Every row gives one point. Two turns around zero, p and q, are shown by what they do to some points. Where does a point land after both, in the order given? Backwards means that the second turn is done in reverse. Each puzzle has new turns, and all numbers are rounded.
In the rows, zero is written as 128.

Turn p:
[ 99 161 108] -> [113 173 138]
[151  63 129] -> [116  69  95]
[ 97 168 143] -> [126 161 169]
[165 120 132] -> [156 110 109]
Turn q:
[ 93 125 147] -> [ 93 129 147]
[157 108  64] -> [156 101  66]
[200 136 153] -> [200 132 153]
[121 126 111] -> [121 125 111]
[105 159 141] -> [107 161 139]
[ 92 114 152] -> [ 91 118 153]
Where do these land?
q, then p: [ 87 180 120] -> [119 188 156]
q, then p: [175 100 164] -> [164  73 126]
q, then p: [129 136 109] -> [126 143 114]
q, then p backwards: [ 96 147 146] -> [ 89 137 119]
q, then p: [180 122 118] -> [162 111  91]
q, then p: [101  83 110] -> [ 78 108 117]

Turn p:
[107 140  93 183 119 190] -> [108 103 130 167 103 203]
[167  66 135 160  87 145] -> [159  58 158 142  93 112]
[111  90 141 107  65  94] -> [139 116 113  92  68  82]
[161 140 168 130 147 145] -> [132 137 180 138 152 121]
[175 133 139 120 166 119] -> [151 133 148 139 179 111]
[144 150 126 127 125 107] -> [146 151 123 141 132 117]
[ 69 151 119 112 166  97] -> [ 78 163  81 114 151 125]
[ 89 153 103  84 148 126] -> [111 162  91  90 146 152]
Turn q:
[124 178 148 149 125  68] -> [131 183 146 170 113  89]
[138 158 158 118 171 178] -> [139 131 175 133 170 175]
[135 118 120  94 150  77] -> [139 136 129 108 150  70]
[155 160  85 115 168 170] -> [169 155 124  94 164 175]
[106 103 148 142 104 127] -> [ 99 102 122 147 109 123]
[169 104 112 117 123 133] -> [162 104 124  99 117 125]
[ 86  87 115 191 103  95] -> [102 109  62 180 101 105]
[112 116 138  98  80 174] -> [ 84 103 143  93 100 160]
Where do these land?
q, then p backwards: [166 155 146 140 184 112] -> [200 154 133 126 141 123]
q, then p backwards: [112  98 108  71 111 180] -> [ 82  87 122  85 145 171]
q, then p: [110  95 144 143  94 142] -> [113  92 113 117  91 130]
q, then p backwards: [135 154 160 124 101 106] -> [130 142 171 143 101 128]
p, then q: [ 72 147  97 123 161  96] -> [111 175  77 109 158 146]
q, then p: [147 132  81 135 107  81] -> [182 159  93 137 116 124]
p, then q backwards: [134 152 135 169 180 136] -> [ 86 142 162 149 166 136]
q, then p: [103  84 173  91  91 119] -> [ 86 109 106  89  95  81]
p, then q: [173 135 108 156 122 180] -> [155  78 148 151 118 170]

Turn p:
[127 102 116 133  93 168  93 115 139] -> [107 125  84 134  81 141 113 124 142]
[ 76 143 149 114 138  41  71  63 152] -> [ 85 127 190  79 109  46 101  72 144]
[145  92 151 123 139 138 120 144 111] -> [152  93 121 114 114 149 125 133 111]
[144 133 128 191 135 166 143 147  86] -> [146 112 120 197 119 137 134 163  92]
[115 151 153 129 119 163 106 164 106] -> [116 136 146 139 109 171 101 154 103]
[150 132 131 141 106 156 122 151 168] -> [142 139 113 143 115 152 108 150 169]
[145 192 105 103 110 127 127 123  85] -> [130 203 134 128 129 127 137 131  84]
[148  97 155 112 188 171 161 120 156] -> [166  83 108 138 172 168 108  87 138]
[ 99 125 122 109 113 177 144 140 143] -> [ 93 132 108 137 138 178 128 126 142]
[132 122  78 110 142  45 155 112 150] -> [132 139 127  84 175  58 167 124 153]
[133 102  95 144 142 133 130 156 136] -> [129 106  95 129 146 120 127 162 134]
[121 146 152 127 112  52 166 100 104] -> [137 141 191 115 129  90 187 107 125]
Turn q:
[144 141  88 171 105  96 177 122 128] -> [131 140  72 149 113 138 179  94 127]
[ 64 138 100 118 153 105  98 112  98] -> [ 68 131 130 147 144 111  87 100  91]
[135 115 122 159 130 129 122  98 101] -> [142 116 126 161 119 149 116 102 119]
[142 145 100 150 146 140 100 126 148] -> [125 132  95 126 129 144  94 124 157]
[130  75 137  83 135 131  96 137 151] -> [129  82 155 116 127  83 107 155 147]
[126 149 147 170 138  82  99 110 128] -> [136 170 131 171 143 118 109  94 148]
[135 129 162  31 134 146 129 106 132] -> [149 102 177  54 159 100 119 134 102]
[113 109 160  74  84 150 101 111 146] -> [132 113 189  81  94  99 115 128 131]
[152 137 114 154 132 147 137 206 102] -> [135 150  85 148 116 149 136 200 114]
[140 143 151 169 124 152 220 151 145] -> [135 145 120 127 138 188 216 148 143]
Where do these land?
q, then p: [106 118 131  90 161 168 182  73 137] -> [125  72 109 112 148 174 136  66 104]
p, then q backwards: [ 96  99 150 153 113  88 100 165 110] -> [103  79 135  89 106 165 125 155 136]
p, then q: [135 113 107 137 168 165 139 111 161] -> [116  94  95 150 136 137  95 109 157]
p, then q: [168 108 104 144  73  87 120 145 113] -> [141 152  92 104 109  92 186 148 117]
q, then p backwards: [140 117 167 120 100 116  73 143 125] -> [155 165 147 161 123  96  92 131 139]
p, then q: [125 138 100 121 125  99  87 131 102] -> [120 155 125 128 128  88 124 130  87]
p, then q backwards: [162 131 134 144 121 121 119 164  79] -> [153 120 145 114 105 146 136 163  83]
q, then p: [118 150 100  90 141 170 177 137 163] -> [ 96 123 102  89 178 175 141 112 119]
q, then p backwards: [110 162 155 111 193 138 182  80 183] -> [ 86 125 132  56 159 110 199 135 170]
q, then p backwards: [120 144 132 169  84 128 101 130 107] -> [145 160 145 138  89 154 103 107 118]

Turn p:
[111 103 114 100 119 131 121 107 128  96 111 137] -> [107 122 103 120  95 124 118 130 115 142  95 131]
[136 119  83  91 107 158 158 139 159 164 129 128] -> [172 122 106  96  82 140 130 128 120 133 157  89]
[104 116  95 104 119 113 148 181 122 107 121 127] -> [132 120  94 120 115 163  99 171 102 120 141 139]
[154 169 152 151 119  95 125  96 119 127 140 154] -> [108 139 163 130 133  96 159 113 140 122 148 173]
[101  63 117 101 116 154 147 171 149 143 112 170] -> [153 111  88  84 104 168  82 145 160 162 121 117]
[138 135 113 133 161 138 105 141 130 113 116 148] -> [139 139 100 135 146 128 114  98 118 129 123 149]
[134 150 150 173  99 132 102 113 125 127 134 113] -> [130 141 178 143 133 123 141 116 141  96 106 138]
[ 80  89  88 122 141 128 152 137 166 148 129 136] -> [154 131  84 150  91 148 108 155 155 157 137 104]
[131 160 145 154 139 135 132 102  77 132 110 123] -> [109 160 163 135 159 135 161 117 107 146 119 137]
[149 138 148 122 130  95  96 119 118 160 125  96] -> [133 136 154 127 159  74 129 146 120 116 128 114]
[147 156 170 144 139 120 135 118 141 109 108 103] -> [108 126 127 131 163 118 173 125 139  97 116 131]
[183 109 137 175 124 113 120 102 122 130 154  97] -> [152  81 176 159 146  99 154 118 128 124 115 136]
[148 147 174 137 148 118 128 107 100 114 160 111] -> [ 84 109 162 146 166 112 145 111 124 124 139 129]
[ 77 138 106  84 131 164 124 159 138 122 141 148] -> [111 154  91 115  99 164  80 116 122 122 148 104]
Turn q:
[137 153 143 143  99 118 155 145  97 165 104  85] -> [178 142 114 170  97 106 128 120 131 145 126  89]
[139 116 118  94 104 140  94 145 112 125  98 138] -> [152 120 120 110 118 156  98 125  95 121  97 134]
[137 123 100 133 128 110 129 142  87 119  93 149] -> [146 118 105 132 141 102 110 126  78 111 123 128]
[131 133 131 137 127 116  58 100 128 114 174 137] -> [ 99 137 117 107 100 129 100 132 157 116 135 193]
[ 79 136 141 125 155 132 148 135 130 137 120 108] -> [101 147 152 144 136 123 116 134 130 142 135  84]
[145 157 143 104 133 144 130 138 124 113 185 154] -> [126 135 140  90  97 148 153 145 124 120 176 145]
[135 122 131 143 138 142 139 118 130 106  87 119] -> [133 133 138 164 158 136 133 115 113 115 116 130]
[154 123 135 136 154 108  88 123 214 129 148 147] -> [116 130 164  82 149 118 150 141 186 109  94 173]
[ 89 118 141 143 103 138 149 139 130 129  96 142] -> [111 121 133 157 127 127 140 140  97 156  98 108]
[118 105 147 125 151 138 147 141 114 119 225 104] -> [ 93  99 123 122  99 149 134 159 175 113 200 108]
[112 118  62 145 123 137 155 134 134 115 106  87] -> [136 139  78 151 189 136 121 140 132 138 123  99]
[147 131 135 142 139 136 131  92 118 171 128 147] -> [144 110 148 131 128 103 126  96 134 158 146 152]
[140 128 139  94 110 104 142 112 145 121  99 147] -> [129 131 131 107 124 129 155  89 109 119  96 121]
Where do these land?
p, then q backwards: [144 114  91  99 131 152 104 138 146 107 139 122] -> [140 108 122 105 108 106 122 128  79 133 109 127]
q, then p: [145 149 135 142 137 166 121 136 107 137 129 147] -> [129 113 161 110 148 130 113 108 138 134 149 144]
q, then p: [111  78 135 147 103 150 133 156 113 107 140 104] -> [170 115 129 147 128 176 103 133 131 123  93 120]
p, then q: [110 126 193  98  94 135 163 140 133 121 122 162] -> [ 92 138 149  85 132 180 130 138 128 153 107  87]
p, then q backwards: [177 124 168 126 100 114 137 137 156 123 147 102] -> [165  84 140 130 163 102 144 149 143 128 148 147]
q, then p backwards: [121 103 127 108  83 124 168 120 109 126 105 117] -> [133 111 103 115 158 172 144 110 139 106 126 102]
p, then q: [141 169 146 118 161 111  84 129  88 132 162 141] -> [ 75 147 146 121 102  87 101 118 134 116 160 152]
q, then p: [110 109 132 150 191 113 133 129 110  96 106 141] -> [ 80 127 124 177 161 133 104 139 134 132 111 152]
q, then p: [138 126 124  91 100  99 132  75 175 150 110 148] -> [114 154 101 100  98  94 178 135 130 170 123 104]
q, then p backwards: [120 157 108 152 123 118 136 131 106 113 142 141] -> [125 151 107 107 146  93 133 125 128 130 117 131]
q, then p backwards: [128 141 110 124 136 163 127  84 152 141 150 122] -> [126 133 149 147 152 138 150 134 112 145 130 178]
q, then p: [ 95 145  78 135 158 136 118 171 106 145 120  87] -> [155 140 125 158 171 102  91 120  98  80 142 119]
p, then q backwards: [132 142 147 170 126 128  92 130 157 127  90 110] -> [160 136 125 145 134  99 117 134 168 109  93 102]
q, then p: [118 109  99 131 150  84 144 116 134 169 128 147] -> [121 121 103 146 128  75 120 170 128 148 134 118]

Turn p:
[131 147 117 133 102 216  92 148  98 133 136 174 118 142] -> [119 143 158 154 117 206 124 153 156 165 136 183 118 123]
[125 154 116 141 132 106 147 158 109 127 116 101 104 136] -> [138 149 102 119 112 118 142 165 108 131 112 113 112 144]
[144 154 137 101 113 107 140 148 127 105 149 125 187 147] -> [162 171 152 103 115 121  98 121 142 106 141 113 156 151]
[104 100 136 134 116 150 155 133 120 136 142 100 149 116] -> [101 121 127 120 115 142 144 131 123 127 169  99 152 129]
[135 154 141 122 116 136 151 127 154 154 154 213 119 126] -> [147 146 156 161 133 108 135  88 141 164 159 179 104 156]
[147 148 129 136 188 125 135 101 178 131 143 129 118 140] -> [158 133 119 156 173 119 142  91 140 110 119 103  89 122]
[147 142  90 135 113 109 135 127 139 131 147 116 139 127] -> [159 131 101 145 105 116 111 129 143 125 134 115 135 131]
[145 116 137 125 174 143 124 103 120 143 136 107 109  57] -> [131 108 116 129 132 141 143  93  81 135 138 112 107  61]
[151 137 147 158 126 101 124 141 153 127 130 115 134 123] -> [147 125 152 145 115  96 130 137 126 114 119 101 117 124]
[102 139 136 106 153 134  75  99 192 154  77 114 115 123] -> [115  99 135 115 179 114 137 104 169 170  70 102 115  95]
[121 116 104 147 170 143 152 144 101 147 143 224 131 137] -> [128 167 121 180 175 128 142 132 108 137 171 202 133 134]
[136  78 115 103 107 124 137 150 105  67  90  99 145 138] -> [133 102 122  69 117 142 137 164 126  79 120 141 180 132]
[148 140 150 135 100 104 156 105 103 154 126 110 107 130] -> [123 118 123 137  90 121 124 110  85 137 112 112 122 165]
[123  95 139 116 120 108 119 146 111 153 143 100 119 146] -> [115 102 127 114 137 125  97 155 103 134 142 105 129 147]
[109 118 111 114 108 127 126 138 111  35 150 119 144 120] -> [120 144 116  76  94 137 118 143 160  64 148 153 135 111]
[ 81 112 144 142 111 115  78  81 125 150  66 100 111 140] -> [ 52  91 123 125 138 117 122 131 135 149  56 111 142 122]
Turn q:
[148 140 133 121 154  86  77 168 133 122 131 156 140 124] -> [108 138 150 118 123  62  97 155 146 140 142 146 139 136]
[ 79 165 142 119  98 170 110 121 109 115 118  85 170 150] -> [101 133 137  99  94 186 115 127 139 100 110  71 158 141]
[153 125 112 139 198 133 149 122 151 164 160 131 109 117] -> [113 139 130 144 203 130 140 137 118 171 142 158 115 121]
[126 100 114 183 116 171 179 117 170 140 159 165 141  92] -> [160 136 118 168 150 173 181 122 150 135 118 189 163  99]
[104 118 161 166 109 127 175 108 169 144 159 108 151 109] -> [151 113 159 132 145 171 188 105 174 135 117 136 134 130]
[163 115 130 131 149 120 127 141 153 103 149 158  85 173] -> [150 145 124 153 152 106 121 166 123 106 172 154  95 148]
[124 149 119  83 161  93 122 133 113  91 110 157 112 143] -> [ 97 124 121 103 126  78 121 141  87  99 139 140 114 156]
[144  95  87 107 150 123 166 133 155 183 124 137 120 145] -> [142 115  89 125 150 143 132 141 113 188 128 169  96 145]
[166 157 151 116 127 108 121 139 103 139 141 168 113 121] -> [127 168 156 131 108  84 137 132 102 144 149 134 119 119]
[113 148 130 134 103 128  96  99 125 147  71 119 118 117] -> [111 129 136 140  96 132  98 105 127 121  71 115 105 121]
[149  86  98  83 122 148 132 104 158 156 139 118 123 113] -> [160 134  91  91 152 152 110 110 128 152 125 158 102 106]
[122 119  99 124 121 132 149 168 149 148 161 119  98 114] -> [120 125  88 128 135 133 158 147 156 153 153 138 109 101]
[ 72 101 153 147 108 149 118 103  92 131 123 110 140 124] -> [123  83 153 135 102 176 117  99 125 110 127 107 147 107]
[118 148 121 140 101 115 111 113  95  83 125  96 139 127] -> [119 128 120 130 111 115 121  93 138  90 129  80 151 139]
[127 137 131 136  98 119 105 114  71  97  86 109 155 161] -> [136 118 129 137  83 120  92 107 106 103 117  73 154 161]
[141 144 166 120 132 126 112 164 100  86  91 113 132 119] -> [132 121 147 116 115  85 121 161 114 101 111  79 146 118]
Where do these land?
q, then p: [123 141 123 147 146 107  87 109 197 103 113 149 130 143] -> [126 139 155 127 170  96 140 140 170 104  90 161 101 135]
p, then q: [ 31 126 115 130 130 126 146 111 151 133 106 133 145 204] -> [ 65  98 115 111 156 166 134 166 155 123 117 152 115 209]
p, then q: [149 124 147 138 128 121 150 118 142 171 135 145 152 112] -> [142 127 165 149 138 134 131  90 130 150 139 112 137 143]
q, then p: [147 135 193 153 151 184 150 121 105 106 144  98 143 106] -> [142 159 164 106 121 159 162 115  84 100 137  74 137  94]
q, then p: [108  62 175 109 152 137 131 136 103 101 152 139 127 108] -> [136 108 160 103 131 134 107 110  86  93 185 146 137  95]
p, then q: [118 129 103 114  44 138  37 111 112 150 126 113 113 111] -> [137 107 132 117  66 153  69 137 181 149  89 168 114  74]
q, then p: [142 137 104 113 130 125 132 205 108 108 131 136 134  99] -> [155 148 102 109 112  79 108 151 127 146 162 113 163 122]
q, then p backwards: [150 137 112 141 153 119 138 131 110 121 191 138 123 185] -> [107 111 126 132 139 140 178 155 121 160 179 154 147 153]
q, then p: [153 146 150 105 156 120 128 111 152 179 101 144 134 133] -> [119 137 149 124 154 130 132 133  91 174  92 144 109 151]
p, then q: [151 139 114 112 105 114 137 134 106  96 134 128 146 145] -> [144 165 119 114 104 117 108 139 129 107 130 125 141 146]
p, then q: [139 146 137 137  89 121 142 119 102 147 109 134  91 107] -> [143 119 120 151  69 141 130 111 109 146 126 127 112 128]
q, then p: [121 149 129 122 135 101 114 119 121 160 126 104 141 105] -> [ 99 114 121 117 145 114 126 104 125 156 112 104 130 134]
q, then p: [133  91 109 158 149 137 137 156 107 130 106  94 124 126] -> [132 103 114 154 143 126 128 164 111 121 140 101 157  95]
p, then q backwards: [144 143 106 108 101 117 146 113 202 109 122 135  84 124] -> [128  89 123 126  83  62 149 130 168 126 118 108 125 116]
p, then q: [111 114 106 133 150 156 143 126 103 107 125 132 134 111] -> [110 140 105 120 133 140 157 127 117 120 131 143 163 115]

Turn p:
[114 147 117 133 109 121 137 118 138 145 105 118 118  80] -> [119 157 121 103 154 132 136 143 141 124 108 132 125  89]
[141 129 112 112 136 132 129 144 139 131 101 129 127 133] -> [145 126 113 136 137 146 118 142 147 141 128 137 132 133]
[127 134 134 162 118 116 142 146 119 135 113 140 138 134] -> [138 142 129 141 129 127 125 143 123  96 120 130 101 133]
[112 132 140 122 156 130  82 123 130 118 189 160 171 144] -> [120 106 146 131 116  83 120 105 103 101 164 144 182 157]
[116 106 143 119  59 120 137 123 148 125 130 168 116 116] -> [100 160 108  96  88 136 101 144  92 133 119 153 113 118]
[137 126 115 124 151 134 138 124 136 120 105 122 132 140] -> [136 122 127 152 135 146 137 128 146 139 121 137 134 135]
[119 136 125 125 149 112 118 151 114 120 128 113 126 138] -> [133 114 125 130 141 109 130 132 147 125 126 112 126 154]
[131 120 138 132 109 145 113 132 131 130 127 114 124 146] -> [131 125 117 133 119 131 104 105 123 131 127 115 120 124]
[118 127 127 144 137 144 135 123 141 113 115 122 115 150] -> [117 136 130 155 134 135 125 107 137 138 122 134 114 138]
[124  93 126 117  82 161 138 120 122 123 150 127 141 149] -> [114 124 101 125 104 157 120 103  78 134 136 117 127 131]
[119 102 143 112 156 118 125 124 121 120 136 115 117  75] -> [ 87 100 138 103 126 125 148 146 157 129 139 117 137 109]
[139 121 146 146 136 109  98 119 101 136 131 131 120 104] -> [126  97 157 111 125 106 120 138 131 110 119 123 119 107]
[137 139 138 124 155 130 140 124  69 128 104 123 113 138] -> [144 108 172 125 144 152 135 138 138 128 109  99 114 151]
[127 141 130 116 115 112 141 121 141 169 133 118 142 149] -> [151 157 119 144 120 117 128 141 111 135 121 104 149 117]
[118 143  74 156 153 112 128 118 148 126 158 117 127 126] -> [130 127 116 149 169  86 167 119 119 138 135 152 129 122]
[153 137 120 114 145 166 137 148 149 127 137 124 117 149] -> [150 133 123 144 133 146 122 109 141 155 170 130 128 138]
[147 142 148 117 112 112 138 120 130 110 115 135 132 105] -> [137 140 135  98 101 138 139 135 145 121 114 141 127 122]
Turn q:
[142 116 135 146 118 109 122 124 139 114 125 131 140 137] -> [143 116 109 136 121 133 123 128 138 114 106 125 127 135]
[133 116 122 132 126 119 116 117 139  75 139 128 119 136] -> [125 126 108 141 112 154 107 122 131 125 117 120  94 147]
[134 119 118 123 134 111 116 127  58 137 131 146 130  98] -> [147 147 114 124 145 109  90 153  90 118 152 153 129 106]
[136 128 169 109 133 110 119 114 136 142 108 116 119 144] -> [138  85 144 123 118 106 137 120 117 112 127 106 120 121]
[137 115 118 108 105 114 115 185 141 141 138 146 119 148] -> [147 132 157 113 123 110  96 152 159 156 106 118 137 148]
[136 124 115 125 130 139 110 115 131 142 130 118 118 134] -> [124 120 131 127 136 125 129 115 123 148 116 136 117 112]
[139 153 119 128 140 112 128 121 135 121 128 175 117  81] -> [143 156 131 158 118 105 114 101 122 116 153 158 130 153]
[132 178 114  94 137 163 144 129 141 135 136 116 225 142] -> [106 121 100  92 148 152 123  77 167 138 168 103 200 112]
[129 125 127 138 145 146 145 118  99 124  85 116 114 122] -> [134 143 135  99 134 141 153 125  97 103 132 141 112 114]
[101 118 130 137 108 145 130 154 141 132 133 116 120  82] -> [118 156 153 152 134 131 141 154 164 121 141 137 119 113]
[104 120 133 136 111 139 123 119 140  95 121 131 112 138] -> [113 135 135 141  97 155 129 131 127 121 113 118 110 128]
[101 120 115 138 134 118 136 130 139 138 133 123 126 148] -> [107 139 122 129 131 119 141 138 125 137 106 109 133 135]
[139 130 168 139 142 130 117 135 115 136 136 117 124 150] -> [131  86 143 128 146 137 128 142 111 119 123 124 135 134]
[127 126 120 125 125 157 193 121 134 123 134 120 115 125] -> [113 140 118 104 109 143 176 140 134 142 154 143 123 145]
[130 122 129 130 132 135 125 121 122 145 131 155 141 104] -> [122 133 126 135 127 111 119 126 130 118 136 159 145 120]
[128 117 127 132 142 112 121 128 135 135 139 110 116 138] -> [124 116 124 133 145 116 133 134 125 136 114 117 111 135]
[129 148 118 136 113 115 118 117 132 143 131 113 122 148] -> [143 122 124 141 130 127 139 120 117 153 113 109 136 118]
Where do these land?
q, then p backwards: [151 149 138 151 133 116 109 148 110 114 121 134 125 135] -> [138 146 115 128 126 144 119 131 102 140 111 142 145 153]
q, then p: [159 126 141 127 112 107 115 143 139 120 129 113 114 139] -> [143 109 122 146 107 135 114 129 141 148 132 126 109 108]
p, then q: [121 127 128 117 127 138 114 121 153 141 133 124 148  83] -> [109 151 112 140 131 121 109 115 157 118 158 128 135 125]
p, then q: [ 87 112  86 130 115 115 144 110 137 159 131 162 145 102] -> [118 182 136 112 156 131 101 144 108 103 152 125 159 140]
q, then p: [128 121 160 120 146 101 124 129 105 106 113 119 116 142] -> [125  89 122 114 119 130 129 113 138 144 123 107 104 149]
q, then p: [141 142 144 124 124 122 148 157 112  92 134 112 135 137] -> [145 112 112 136 123 137 123  96 130 146 162 113 130 139]
p, then q: [140 132 120 133 151 137 135 116 132 166 133 111 152 121] -> [133 127 104 135 158 141 140 133 147 107 147 147 131 136]
p, then q: [140 117 137 136 143 124 139 156 128 120 134 113  97 136] -> [126 118 139 143 130 117 150 144 133 156 111 125 109 140]
q, then p: [133 130 136 141 104 151 146 103 143 165 104 111 145 106] -> [113 153 124 118 112 151 171 151 126 115 140 155 129 109]
q, then p: [129 136 129 130 145 121 131 131 149  95 117 134 124 160] -> [130 127 124 143 126 146 118  98 123 150 101 112 129 137]
q, then p: [151 143 121 113 139 126 129 129 107  90 119 128  91 135] -> [147 112 157 113 125 134 108 109 109 161 135 107 116 133]
q, then p: [132 128 131  95 130 128 121 154 115 122 121 149 119 157] -> [138 115 123 113 106 123  96 123 130 134 119 101 149 133]
q, then p: [141 116 142 123 132 124 132 121 115 101 156 163 116 148] -> [132 107 114 130 130 126  87 123  93 130 122 126 119 148]
q, then p: [ 79 139 122 137 118 150 127 110 142 166 140 142 130 109] -> [106 168 133 126 138 113 145 141 120  75 120 127 130 120]
p, then q backwards: [132 103 123 146 124 156 114 131 126 131 113 108 144 117] -> [132 127 143 134 131 136 103 103 127 111 128 110 155 126]
p, then q: [ 83 126  91 124 105 133 119  91 134 159 151 124 146 122] -> [121 164 100 115 162 118 115 125  96 100 157 119 147 106]
